Every row gives one point. To make a cloud, some directions were put in groups of two or more. Within a group, all points are equally far from the middle, so they leave a hole (a ring in 2 directions, a hollow ball in 3). The other directions are filled evenly. Then the cloud was stretched, turned, moved and blurred a little. How many holes are there, and how many directions does each take, smallest first?

Cloud, 21 rows:
[[ -3   9  13]
 [ 19  -7   2]
 [ 18  14  26]
 [ -7 -19  29]
 [-13 -35  30]
 [-17 -27  19]
 [ -8  45 -13]
 [-20 -18 -14]
 [ 25  28 -51]
 [ 60  -6 -19]
 [-24  -5 -36]
 [  3 -31   8]
 [ 45   5  -9]
 [-13 -21 -51]
 [ 11   0 -23]
 [ -7  13 -14]
 [-34  -8 -17]
 [ -3   9 -12]
 [-44  24 -10]
 [-19  13 -18]
 [ 27  30 -54]]
Holes: 0

Cloud, 31 rows:
[[ 44 -21  11  26]
 [ 26 -18  -9 -31]
 [-12   4  16  38]
 [  5   0  14 -43]
 [-16  -5  -5  33]
 [-27  21  29 -17]
 [  7 -44  39  14]
 [-22   5 -18   5]
 [ 27 -28  24  27]
 [ 20  -6   1  60]
 [ 36 -24 -35   3]
 [  0 -35  -2  22]
 [ 29  -1 -25 -24]
 [-23  -4 -15 -14]
 [  0  12 -20 -32]
 [ 27 -22  23  30]
 [ 43 -38  -4  33]
 [-12   1 -25 -13]
 [ 16 -13  24 -32]
 [ 12 -44   0 -22]
 [ 35 -35  18  21]
 [ 22 -42  26  20]
 [-32  10   4  18]
 [  5 -13 -18  46]
 [ 50 -31 -10   4]
 [ 21   8  18  10]
 [-14   7  15 -52]
 [  3   6  11  47]
 [ 10  16  11  40]
 [ 47 -38  -1  20]
 [-10  33   4  -1]]
Holes: 1 (3)
